Rows are points. Examples show where two turns around zero, p and q, send a point. Where does a point land after both, in the order given? Backwards means that the second turn is done in reverse. Each puzzle has new turns, and all numbers are rounded.

Turn p:
[-59   6] => [-57  16]
[-6 -3] => [-6 -2]
[33 11] => [34  5]
[ 32 -15] => [ 29 -20]
Turn q:
[17 56] => [32 49]
[-27   3] => [-25  10]
[  1 -30] => [ -7 -29]
[  9 -29] => [  1 -30]
Where do these land?
q, then p backwards: [-4 31] => [ 0 31]
p, then q: [ 7 13] => [12  9]
p, then q: [-29 -56] => [-50 -38]
q, then p: [26 12] => [29  0]

Turn p:
[ 34 -23  56] => [-2 26 64]
[ 18   6 -26] => [ 29 -10 -10]
[-37  23 -40] => [ -8 -16 -56]
[-28 -23   3] => [-30 -20   3]
[12 17  7] => [11 19 -1]
Turn q:
[-45 -42  19] => [-25 -47  36]
[-20   3 -22] => [ -7 -20 -21]
[ 0  8 25] => [-15  16  15]
[ 5 10 40] => [-18  27  26]
[27  0 -1] => [21 16  2]
[ 33  21 -62] => [ 44   7 -58]
Where do these land?
p, then q backwards: [-39 -23  36] => [-41  14  38]
q, then p backwards: [-11  25 -36] => [-26  24 -28]
q, then p backwards: [16  5 32] => [13  3 34]
q, then p: [ 34  -7 -32] => [46 -2  9]

Turn p:
[ 45   2 -23 -14  22  34] => [ 53 -27   1  13  -8  25]
[-23 -50 -47  34  15  16] => [-21 -58 -41   6  37   6]
[-12   8  33 -40  25 -41] => [  5  46  29 -41  23   2]
[  7  -1 -36  20  17  -9] => [ 16  -9 -30  16  24  -5]
[-57   2 -16   3 -13  -5] => [-42   9 -38 -20   0   4]
[ -9 -15  41 -18  -4   4] => [-19   2  38 -20  -6   7]
[38 13 42 21 -6 17] => [  6   3  45  41 -19  -1]
[-45  36 -25  -8  -8  15] => [-18  23 -47  -9 -22  25]
[ 55   4  32   2 -47 -32] => [ 19  10  44  14 -28 -63]
Turn q:
[-34  38 -18 -19  59 -57] => [-14  43  13  -3  70 -54]
[-40 -25  -2  17   5  16] => [-19 -46  -8  -1  17  -2]
[ 43  45   9  26 -11  19] => [ -5  34  15  42 -27  34]
[-12 -40 -37  15   5  25] => [  2 -36 -42  -4  21  22]
[ -8   2  10 -12 -19 -23] => [  5   2   5  -6 -16 -30]
[ 35 -42  51 -22 -18   5] => [ 40 -19  33 -37 -41  18]
[-15  40 -33  -5   0  31] => [-48  23 -28  10   4  11]
[ 31 -19  21  -1 -22 -17] => [ 39  -2  12  -3 -29  -1]
Where do these land?
p, then q backwards: [-34 -29 -30  20  13  -4] => [-36 -15 -36   3  16  19]
p, then q: [ 0  6 -3 -9 30  3] => [-7 11  4 -4  6 28]
q, then p: [  7 -42  22 -34 -36  30] => [  6 -34   9 -47 -45 -15]
p, then q: [-25  -9 -30  23  26 -45] => [ -3  25 -11   0  64  -5]
p, then q: [ 21 -21 -27  18 -36  53] => [ 37 -54 -36   4 -21   1]
p, then q: [  8  52  33   3  31 -14] => [-31  31  33  39  -9  21]
q, then p backwards: [ 33  13  40  -8   5 -28] => [ 36  19  37 -23   1 -11]
p, then q: [ 16  -1 -38 -25 -48  41] => [ 34 -15 -50 -11 -47  -5]
p, then q backwards: [-26  32  32  12  14 -36] => [  8  56 -11 -17  27  -7]
